Rows are points. Examples show where two turns around zero, p and q, send a point. Where does a point land after both, in the order given? Backwards means that the second turn is done in reverse. Each puzzle has new turns, and all numbers are rounded.

Turn p:
0.081	-0.058	-0.193 -> 0.016	-0.177	0.124
-0.097	-0.094	-0.240 -> -0.122	-0.100	0.226
0.037	0.005	0.297 -> 0.143	0.204	-0.166
-0.021	0.146	0.136 -> -0.036	0.074	-0.183
Turn q:
-0.093	-0.223	-0.212 -> -0.047	0.169	0.269
0.116	0.299	0.121 -> -0.042	-0.245	-0.236
0.092	-0.010	0.077 -> 0.101	-0.057	-0.030
-0.115	-0.066	0.014 -> -0.013	0.133	-0.002
Where do these land?
p, then q: -0.015	0.224	0.221 -> -0.265	-0.077	0.152
q, then p backwards: 0.063	-0.108	-0.267 -> -0.111	-0.190	-0.196
q, then p: -0.107	-0.027	-0.122 -> -0.098	0.106	-0.080
p, then q: 0.059	-0.090	0.168 -> -0.006	-0.199	-0.006

Turn p:
0.062	0.277	0.166	-0.018 -> -0.263	-0.110	-0.123	-0.109
-0.153	-0.161	-0.163	-0.128 -> 0.278	-0.013	0.109	-0.057
0.289	-0.066	0.076	-0.033 -> -0.022	-0.027	-0.220	0.212
-0.057	-0.180	0.073	0.157 -> 0.030	0.248	0.031	0.047
-0.142	0.129	-0.152	0.022 -> -0.021	-0.097	0.204	-0.094
Turn q:
-0.131	-0.109	0.033	0.154 -> -0.087	-0.036	0.206	0.048
0.029	-0.067	-0.070	-0.081 -> 0.025	-0.109	-0.065	0.011
-0.137	0.189	-0.070	0.117 -> -0.216	0.156	-0.011	0.043
0.107	-0.060	-0.058	0.116 -> 0.067	-0.004	0.031	0.163
0.364	0.173	0.038	0.044 -> 0.269	0.235	-0.156	0.118
-0.167	-0.010	0.075	-0.433 -> -0.046	-0.190	-0.160	-0.397
-0.066	-0.117	0.052	0.084 -> -0.012	-0.054	0.157	0.015
Where do these land?
p, then q: -0.132	0.081	-0.102	0.184 -> 0.011	0.094	0.123	-0.210
q, then p: 0.231	0.188	0.100	-0.163 -> -0.023	-0.322	0.013	0.145
p, then q: -0.011	-0.149	-0.153	0.043 -> 0.142	0.144	0.064	0.048
p, then q: 0.002	-0.389	0.099	0.126 -> 0.005	0.355	-0.170	0.148
q, then p: -0.085	0.055	-0.043	-0.124 -> 0.132	-0.054	0.061	-0.059
p, then q: -0.005	0.214	0.100	-0.066 -> -0.110	-0.201	-0.017	-0.085
